Every row gives one point. Any point is a mix of the corners, with weights that add up to 1. It lies inside the corners' shape when no weight is negative. Say inside or outside, and name the corners with a negative weight.

Corners:
(1): [-0.06  0.33]
(2): [-0.38 -0.22]
(3): [0.27 0.15]
Points:
[0.21 0.06] => outside (1)
[0.21 0.13] => inside
[0.45 0.34] => outside (2)
[-0.41 -0.20] => outside (3)
[-0.24 -0.18] => outside (1)
[-0.32  0.09] => outside (3)

Corners:
(1): [-0.35 -0.36  0.14]
(2): [ 0.04  0.43 -0.33]
(3): [ 0.07 -0.33  0.25]
(4): [0.20 0.23 0.39]
Points:
[-0.02  0.50 -0.32] => outside (3)
[-0.27 -0.27  0.15] => inside
[ 0.14  0.27 -0.08] => outside (1)
[0.17 0.20 0.34] => inside
[-0.08 -0.20  0.05] => outside (4)

Corners:
(1): [ 0.17 -0.36  0.27  0.24 -0.19  0.19]
(2): [ 0.47  0.64  0.30  0.65 -0.25 -0.38]
(3): [-0.02  0.38  0.35 -0.59 -0.31  0.40]
(4): [ 0.36 -0.37 -0.30  0.26  0.05  0.01]
(5): [-0.24 -0.28 -0.23  0.30  0.70  0.23]
(6): [-0.29 -0.28  0.01 -0.56  0.26 -0.15]
(7): [-0.29  0.03 -0.19 -0.22 -0.21 -0.14]
Points:
[ 0.02 -0.23  0.05  0.00 -0.06  0.16] => outside (2)
[-0.16  0.02 -0.01 -0.26 -0.09 -0.04] => inside
[-0.03 -0.24 -0.26 -0.25  0.11  0.10] => outside (1, 2)
[-0.27 -0.26  0.06 -0.28  0.21  0.26] => outside (2, 4)
[ 0.11  0.13 -0.03  0.23 -0.11 -0.08] => outside (6)
[-0.03  0.09  0.20  0.15  0.21  0.20] => outside (4, 7)
[-0.13 -0.46 -0.26 -0.08  0.30 -0.04] => outside (2, 3)
[-0.09 -0.21 -0.01 -0.28  0.12 -0.05] => inside

Corners:
(1): [ 0.60 -0.41  0.10  0.32 -0.44  0.07  0.02 -0.25  0.30]
(2): [ 0.07 -0.46 -0.13 -0.21  0.18  0.02 -0.04 -0.12  0.10]
(3): [ 0.18 -0.28 -0.31  0.10 -0.02 -0.06 -0.12 -0.35 -0.12]
(4): [ 0.73  0.23  0.20  0.17 -0.21 -0.21  0.22  0.07  0.06]
(5): [-0.06  0.01  0.26  0.39 -0.07  0.26  0.07  0.53 -0.22]
(6): [-0.24  0.32 -0.40 -0.16  0.25 -0.21  0.16  0.48  0.30]
(7): [-0.41  0.06  0.34  0.12  0.26  0.16 -0.54  0.26  0.36]
(8): [ 0.71  0.13  0.20  0.15 -0.12  0.33 -0.13  0.19 -0.24]
(9): [-0.41 -0.18 -0.13 -0.15 -0.21 -0.55 -0.16  0.45  0.19]
(10): [-0.09 -0.30  0.30 -0.13 -0.51 -0.15 -0.32 -0.31 -0.31]
Points:
[ 0.13 -0.04  0.07  0.02 -0.07 -0.03 -0.12  0.11 -0.04] => outside (1)
[ 0.56 -0.18  0.15  0.30 -0.05  0.23  0.02 -0.06  0.16] => outside (6, 9, 10)
[ 0.17  0.00  0.16  0.11 -0.40 -0.17  0.08  0.33 -0.06] => outside (2, 3, 7)
[ 0.35  0.09  0.09  0.05  0.01 -0.16  0.03  0.25  0.34] => outside (3, 5, 10)
